Each row of a before or after table is a point. The points were changed in one or more steps. Then noise was added and the rows were shuffled. The steps act on how far a point lies along the listed directions, d1 being the first. Write out the steps. A step turns or swaps two directions, mirrors them in a line or flattens them onto one, adds a multiple of one to another, or multiplies one. Angles are multiples of 10 degrees, from the lower direction toward the higher: turns from -170 to 170, lines from 10 to 170 but not 90. Use the fewest steps. Two steps may share a direction if one is a turn and the other turns, adds or multiplies; they go together, in the order done. Otherwise the lowest direction goes first.
In the rows, zero is written as 128.

Directions:
(1): [ 95 180]
(2): [76 95]
Before (8 x 2)
[[144 193]
 [129 147]
 [135 170]
 [109 135]
 [132 157]
 [133  60]
 [ 97  50]
 [139  48]]
After (8 x 2)
[[133 143]
 [167 120]
 [160 122]
 [ 60 122]
 [ 46 115]
 [191 113]
 [ 48 161]
 [149 122]]
Steps: turn d1 and d2 by -90 degrees

Directions:
(1): [140  62  82 158]
(2): [139 175  56 117]
Before (13 x 4)
[[168  45  79 169]
 [141  62  96 152]
 [134  81  79 134]
 [130  81 209 159]
 [152 126  35 137]
 [122  67  19 182]
 [149  82 109 150]
 [135  44  56 174]
 [127  74  45 134]
 [137 134 132 124]
 [112 122 150 118]
 [124  88 185 132]
 [101 111 114 133]]
After (13 x 4)
[[137  64 122 148]
 [170 134  28 137]
 [120 190   4 132]
 [131 208  78 102]
 [128 161  41 101]
 [135 148  10 140]
 [117 108 132 126]
 [150  51 126 182]
 [137 130 130 125]
 [144 123  55 135]
 [102 130 103 127]
 [138 142  58 109]
 [156 123  76 137]]
Steps: turn d1 and d2 by 60 degrees

Directions:
(1): [ 94 134 130 126 155  51  39 100 107]
(2): [109 117  77 108 145  73 163 134 222]
(3): [148 105 186 169 119  48 187 145 102]
(4): [133 226  98 132 114 105 130 201 109]
(5): [191 124  56  99 105 100 148  75  78]
Before (11 x 9)
[[115 156  66 127 123 105  72 139 116]
 [143 132  44 108 117  66 171 138 137]
 [ 88 211  91  91 155 174  61 196 128]
 [155 126 111 131  99 163 163  84 108]
 [140 109  87 110 114 199 224 146 173]
 [ 56  69 123  86 170 175  66  74 210]
 [118  77 107 109 137 100  73  42 104]
 [160 102 158 129 113 181 155 111  55]
 [133 106 186 191  88  94 145 114  57]
 [113  65 139 146 132 188 116  56 136]
 [189  79 160 148 112 122 105  63  20]]
After (11 x 9)
[[164 119  95 140  78 130 119  66  41]
 [ 69 202 145 120 157 152  77 228 142]
 [135 116 169 161 104 144 180 119 118]
 [126 124 106 141 124  42 186 168 151]
 [ 46  63 167 113 175 156  81  96 220]
 [177  78 190 166 118 111 111  81  24]
 [104  55 167 159 135 176 128  72 142]
 [156 104 177 141 116 176 157 116  59]
 [126 104 122 129 117 184 235 162 178]
 [ 94  67 184 147 144  69  96  82 120]
 [ 92 148 134 165 131  82  96 176 127]]
Steps: swap d3 and d5

Directions:
(1): [119  85 180 149 137 121 113 148 190 227 127 116 100 206]
(2): [ 65  92 122 149  95 105 166 136 195 111  36 174 139  84]
(3): [103 101 102 183 103 137 104 105 146 140 203 161 238 134]
(4): [ 68 111 169 128 148 160 142 210  66 179 151 125 136  55]
Before (10 x 14)
[[123  80 159 132 118 106 129 125 197 177 103 159 131 174]
 [ 74 107  75 174  86 117 173  97 204  59  84 186 198  63]
 [115  92 137 151 116 129 135 107 155 139 109 128 139 128]
 [129 172 169  64 173 134 119 168  46 122 115  99  44 116]
 [107 103 147 126 139 126 118 135 167 154 106 119 118 138]
 [105 116  91 153  63  97 154  74 186  33  89 181 196 112]
 [117 109 123 141 146  98 134 139 127 137 121 133 126 156]
 [ 99 115  80 145 107  90 159  92 249  89  10 185 142 133]
 [144 125 136  90 148 129 134 142 140 142 101  96  66 167]
 [159 154  99 155 108 132 127  88 166  64 160 158 188 113]]
After (10 x 14)
[[100 116  94 151  65 102 155  82 177  27  92 183 197  96]
 [158 151 101 153 109 135 130  88 165  63 162 157 183 115]
 [158 158 172  72 167 114 102 136 110 146 101  99  24 192]
 [105  99 135 144 117 133 140 122 127 128 115 134 148  95]
 [ 85  97  76 179  85 109 165  86 234  72  77 182 191  95]
 [ 68 130  73 130 113 115 181 131 166  53  27 185 163  35]
 [ 83  98 146 116 127 134 152 176  99 140 123 165 160  55]
 [124 134 129  83 152 143 147 166  90 124 110  99  81 111]
 [ 93 112 149 121 142 139 131 152 127 135 114 125 128  93]
 [110 111 122 138 149 104 140 149 106 132 125 135 129 127]]
Steps: swap d1 and d4

Directions:
(1): [174 151 124  96 100 177 141 234  78 136  93 166 112 105  72 210  88 154
 120 163]
(2): [163  98 182 113 180 147 102 151 139 182 126 175 191 218 142  66  68 180
 107 137]
(3): [143  57 193  78  72  94 158 105 116 147 152 143 125 127 209 191 189 178
 121 173]
(4): [225  40  90 112 172 118  96 168 168  61 111 102 125 131 101 121 195 115
  86 115]
(5): [167 114  86 171 147  50 196 147 188 210 183 162  74  88 106 121 100 151
 120 128]
(6): [146 172 147 138 191  54 133 187 104  82 173 116 136 176 201 192  98  69
 152 110]
Before (13 x 20)
[[118 153 180 130 189 145 116 109 107 169 149 148 173 164 118  91  53 142
  131 128]
 [227  83 116 124 169 120 141 249 148 169 118 161 135 151 115 175  95 168
  129 152]
 [ 93 208  76 161 166 101 175 169 144 107 160 109  92 103 110 128 133  62
  178 102]
 [ 73 184 158 166 162 123 116 105 119 145 152 140 136 184 170  70  44 113
  153 139]
 [136 126 121 164 165  63 162 126 178 201 164 168 115 140 136  75 109 150
  110 121]
 [131  94 116  92  53 206 128 101 111 133  70 124  87  53 101 152 155 167
  113 144]
 [134 132 144 148 180 127 107 135 133 124 148 131 166 175 137  80  96 105
  144  99]
 [111 182  86 174 173 104 134 134 141  78 147  98 111 118  85 119 119  68
  142  86]
 [114 105 127  97 130 122  84 104 133 110 125 125 153 177 170 101 158 108
  135 121]
 [153 106 104 116 104  95 151 152 125  83 166 128  75  91 132 200 174 124
  128 126]
 [142 117 130  92  91 147 135 160 109 108  78 130 125  89  81 189 162 153
  133 172]
 [ 78 185 117 135 111 160 122 107 109 156  99 122 130  82 103 138 111 126
  179 137]
 [148 162 114 159 141 105 185 176 130 204 169 203 110 117 130 177  53 167
  149 146]]
After (13 x 20)
[[ 33 182 136 135  85 212  99  53  87 108  97 132 164 122 145 131 125 130
  174 129]
 [ 92 127 114 118 101 178  89  81 120  73  70  99 134 116 104  88 198 110
  113 119]
 [ 80 132 118 160 128  81 118  64 138  64 157  79  93 121 194 115 165  72
  144 129]
 [145 126 160  94 142 177  98 171 102 130 130 171 166 188 121 120  80 165
  115 134]
 [105  98 200  64 116 136 141 126 112 104 138 128 164 178 206 139 203 147
  150 162]
 [119 161 150 124 133 123 157 155 122 192 112 175 144 134  88 141  67 173
  146 165]
 [137 114 112 132 124 111 130 127 122  66 145  94 110  94 143 158 175  81
  150 106]
 [157 116  71 123 157  87 113 163 155 108 140 131 112 148 130 132 139  89
  128 114]
 [142  72 192  87 109 106 135 117 112  91 145 123 149 149 178 179 186 149
  119 148]
 [105 122 155 129 128  91 146  76 152 195 149 136 139 112 172 121 131 157
  165 145]
 [ 88 202 109 124  79 220 111 179  65 112  62 112 132  95  89 190 103 119
  179 141]
 [ 91 156 118 145 140 105 139  59 111  96 157  77  98  65 118 149 161  77
  151 112]
 [154 113 124 140 129 147 160 124 150 235 123 177 105 105 104  95  55 191
  117 133]]
Steps: turn d1 and d4 by -60 degrees; turn d2 and d3 by -150 degrees; mirror d5 and d6 in the line at 110 degrees
